Each row of a before or after table is a point. One or more steps were done to the points. Then noise was added and the rows were shuffled. The steps act on columns, c1 being the first. Write out the steps. A step turns or swaps two columns, mirrors them in a line or flattens them onto one, adds a multiple of one to another, or multiplies or shifts one. Angles are multiples of 10 degrees, from the lower column toward the higher: turns from -170 to 170, lines from 10 to 170 but not 90. Use the fewest steps. Two steps may share a column if one is a turn and the other turns, adds or multiplies; they go together, in the order done. Otherwise the lowest column goes first.

Before (9 x 2):
-21 13

-11 26

-45 51

1 20

26 4

-39 8

-33 19

2 44

34 67
After:
-70 27

-56 43

-82 11

-26 70

-60 20

-93 22

-99 8

-37 4

-104 50
Steps: shift c1 by -60

Before (9 x 6):
51 23 9 47 26 20

8 52 -3 28 -56 55

25 -27 -24 37 -23 -6

-23 15 -30 -22 24 21

0 53 -13 -31 38 69

-8 45 -4 17 60 -15

-26 15 11 4 -15 21

35 19 23 -25 -26 -27

-82 -4 7 9 -8 -3
After (9 x 6):
-10 47 -3 -3 59 -14

26 -28 -23 42 -23 -7

-1 53 -13 -42 39 68

7 50 -2 44 -57 55

-26 17 11 8 -15 20

-80 -5 5 11 -8 -2

36 19 23 -17 -28 -28

51 23 9 40 28 20

-23 15 -30 -30 24 20
Steps: add -0.3 times c5 to c4

Before, 12 rows:
62 6 11 -3 -17 33 38 6 46 -7 -11

-33 -21 -33 25 -41 -25 39 5 -36 35 -17

56 -34 8 -26 -25 54 -38 -22 -18 -41 2

38 -1 8 39 38 -32 30 -61 -20 57 19

27 17 4 52 47 -33 -31 -26 9 28 -1

23 14 -1 -27 -24 80 -13 -12 13 7 36

-26 -35 2 40 37 5 31 4 -44 18 11

-16 12 29 -14 -15 1 42 2 -23 39 -48

-73 -26 -28 1 19 -15 34 -54 -20 5 -14

-23 -22 -51 -2 16 4 50 4 -35 56 -52

11 -47 20 6 38 -41 -21 -31 21 47 22

73 15 -2 -59 -11 37 -18 19 -10 -48 46
After, 12 rows:
-19 6 55 -26 -26 45 -37 -25 -22 -46 3

49 1 -18 -2 15 0 49 5 -34 52 -53

-20 8 58 -2 -18 31 41 4 45 -10 -13

-19 -8 6 3 39 -44 -17 -32 19 48 18

-16 -6 37 37 40 -32 26 -58 -22 58 21

2 -1 -26 44 34 -4 29 3 -42 21 15

41 -6 -24 29 -42 -28 43 2 -34 32 -17

-11 7 71 -63 -12 38 -15 17 -10 -48 44

-21 3 -25 -16 -16 4 43 6 -26 41 -48

-7 17 25 -26 -24 83 -15 -16 16 3 33

40 -5 -66 5 14 -14 33 -56 -25 8 -14

-10 -7 23 52 48 -25 -33 -28 6 29 0
Steps: turn c1 and c3 by 100 degrees; flatten c2 and c6 onto the line at 80 degrees

Before (11 x 18):
33 23 -18 9 -35 22 14 14 8 -53 -46 -12 0 25 -24 32 9 35

-6 21 -32 -7 -23 43 5 -13 -17 -36 -11 33 -35 41 7 -22 -2 31

6 8 17 18 -23 5 7 -9 34 -16 -44 45 17 11 -22 -5 40 27

1 17 -4 12 -15 3 -36 21 -18 -32 -49 28 -47 36 -21 10 1 45

43 24 -28 12 -28 5 -14 11 -37 -6 -37 20 -13 11 4 -33 -4 59

-17 -63 -29 11 -20 15 3 -40 38 24 -41 21 52 -2 -41 49 32 -2

-20 9 -35 -52 61 -11 38 -1 -11 47 28 -35 -9 -13 -45 -11 -24 -30

3 -44 -3 -31 -22 39 37 12 9 -2 -17 41 40 -5 -37 74 50 30

27 23 25 28 0 -13 -11 13 -44 5 36 -41 -11 51 -12 -44 -41 60

53 12 52 59 32 -38 -32 -19 -2 82 50 -49 24 17 38 36 -12 -23

-20 0 -28 -51 28 -53 53 -53 -27 40 27 -16 15 -2 -47 31 -6 -21
After:
30 17 -18 9 -34 22 24 -11 6 -56 -78 -12 -21 26 -22 32 12 36

-22 54 -28 -51 26 -55 3 7 -27 38 -4 -19 -5 -4 -49 31 -52 -21

1 -34 0 15 -19 3 17 0 -21 -34 -59 29 -67 33 -21 11 19 45

-17 5 -30 10 -18 16 -64 -33 38 27 -91 23 33 -5 -42 47 -38 -2

42 -14 -25 11 -28 2 26 5 -38 -5 -4 16 -32 10 4 -36 15 60

-20 37 -34 -49 61 -8 7 25 -11 49 41 -32 -27 -14 -45 -8 -1 -29

29 -13 24 27 -2 -14 24 40 -45 1 82 -42 -30 49 -11 -46 13 59

51 -30 53 57 33 -38 14 16 -2 82 15 -53 3 16 38 37 -20 -24

0 37 -3 -29 -22 39 -43 -49 11 -1 -91 43 19 -5 -36 73 13 31

-6 6 -30 -7 -22 43 22 1 -19 -37 10 33 -54 44 9 -24 -13 33

7 6 15 21 -22 5 7 -39 35 -14 -39 47 -4 11 -24 -4 -10 27
Steps: swap c2 and c7; turn c8 and c17 by 90 degrees; add -1 times c16 to c11; shift c13 by -20

Before, 13 rows:
-10 -14 30 29 8 -9 -10 -39 57 -31 -12 4 39 -61 -20 15 -20 16 -40 8 -13
 10 39 19 -16 -37 -44 -34 21 -15 -16 -27

-46 43 -56 -24 23 5 34 29 -29 -44 -75 -27 -45 92 -5 58 25 38 13 -33 60 9
 -45 33 -17 -20 37 -15 14 -11 -58 -39

-19 3 4 2 8 -5 -43 -14 -4 -91 36 13 35 -32 -32 10 -30 32 -19 34 16 23 12
 -32 19 21 -15 -14 -19 -26 -26 -27

59 7 -4 16 -8 36 40 32 -28 31 65 -72 -18 60 31 40 40 16 14 1 0 27 -51 7
 9 2 45 -66 37 -48 -4 38

-48 1 -10 -7 -17 -8 0 -16 60 -25 -32 -5 47 -13 -40 18 -34 4 14 1 20 10
 -21 -20 -4 -19 -54 -22 -35 -24 26 -21

-26 8 1 -24 3 7 2 -18 56 -76 -39 16 -21 16 -20 27 -15 28 -27 -52 53 43
 -43 34 -23 13 -41 4 -32 13 -12 -36

-16 -41 46 35 -19 -28 19 -7 19 16 29 14 11 -14 15 5 32 -29 -2 34 -29 6
 44 -50 10 18 18 -46 -5 -1 32 22

-24 -12 -2 -33 29 -10 -71 -57 46 -52 1 10 30 -12 -16 31 -69 91 -5 -6 -21
 0 12 38 17 9 -66 -12 -38 13 -9 -50

18 -5 44 23 -44 3 19 43 -43 16 12 -60 -1 71 52 -6 18 -23 55 -9 10 8 -56
 -28 -17 44 47 -5 67 -57 -4 19

5 -35 23 34 -59 -36 20 15 13 -25 33 11 22 2 -24 -4 6 -30 23 62 -44 10 7
 -19 -9 4 -31 -27 21 8 -16 36

-26 39 14 -12 31 -51 -52 -46 24 -59 -16 9 3 -19 -56 48 -37 2 -11 -22 23
 -2 -17 43 7 13 -41 -24 -47 -23 -36 -21

-13 18 -34 22 28 2 -23 -27 3 -55 -17 -37 -13 60 -52 36 -23 43 10 -19 100
 0 -22 59 -1 23 3 13 -8 0 -12 -37

31 -27 4 -20 -34 -30 -39 -11 39 -17 -1 17 5 -19 2 15 34 -17 -33 51 2 17
 67 0 -4 -30 -54 -35 -7 -40 28 -11
After, 13 rows:
-25 7 1 -24 4 6 7 -19 55 -79 -40 16 -21 11 -21 24 -14 28 -27 -35 54 43
 -41 34 -24 8 -38 3 -31 12 -10 -35

-24 42 13 -13 28 -51 -50 -47 29 -56 -17 13 2 -14 -55 50 -38 6 -12 -15 22
 -4 -17 41 7 11 -40 -22 -50 -27 -37 -19

-43 42 -54 -25 25 5 36 29 -27 -44 -77 -28 -49 71 -3 59 24 38 13 -21 62
 12 -48 34 -19 -19 37 -19 12 -10 -56 -39

18 -6 46 24 -43 6 20 44 -42 9 12 -59 2 49 55 -4 20 -20 55 -7 9 6 -55 -27
 -19 43 47 -6 67 -56 -6 24

-26 -9 0 -34 31 -10 -69 -58 48 -53 0 10 28 -11 -18 34 -67 92 -8 -4 -19
 -3 9 38 19 9 -67 -11 -36 15 -8 -48

60 7 -3 15 -7 34 39 32 -29 33 67 -72 -13 41 29 41 39 20 13 2 2 24 -49 5
 8 4 45 -65 38 -48 -3 41

31 -30 6 -24 -34 -32 -35 -12 39 -18 -4 19 6 -16 5 19 34 -22 -30 35 2 15
 70 -1 -9 -27 -51 -37 -8 -42 28 -15

-15 0 3 -2 5 -5 -40 -13 -5 -87 37 13 36 -20 -33 10 -30 31 -16 23 17 20
 11 -30 13 17 -15 -16 -18 -27 -27 -29

-48 -1 -12 -7 -19 -7 1 -16 61 -23 -31 -2 46 -10 -41 17 -38 4 14 -1 21 9
 -16 -18 -5 -21 -51 -23 -34 -26 27 -20

-11 -16 29 27 7 -10 -10 -41 55 -31 -11 5 39 -43 -22 14 -19 14 -36 9 -13
 12 37 21 -20 -38 -42 -37 21 -14 -16 -25

-14 17 -36 24 30 4 -21 -24 3 -54 -18 -36 -13 43 -52 40 -22 41 10 -13 98
 -2 -21 62 4 22 2 14 -7 2 -14 -35

-15 -43 42 32 -21 -25 18 -9 23 15 28 12 11 -10 18 4 34 -28 0 24 -28 8 46
 -49 10 19 16 -46 -5 0 29 23

6 -41 23 30 -57 -36 21 17 14 -26 32 10 22 0 -24 -3 8 -29 23 45 -41 8 9
 -17 -12 2 -30 -32 19 8 -20 34
Steps: multiply c14 by 0.7; multiply c20 by 0.7
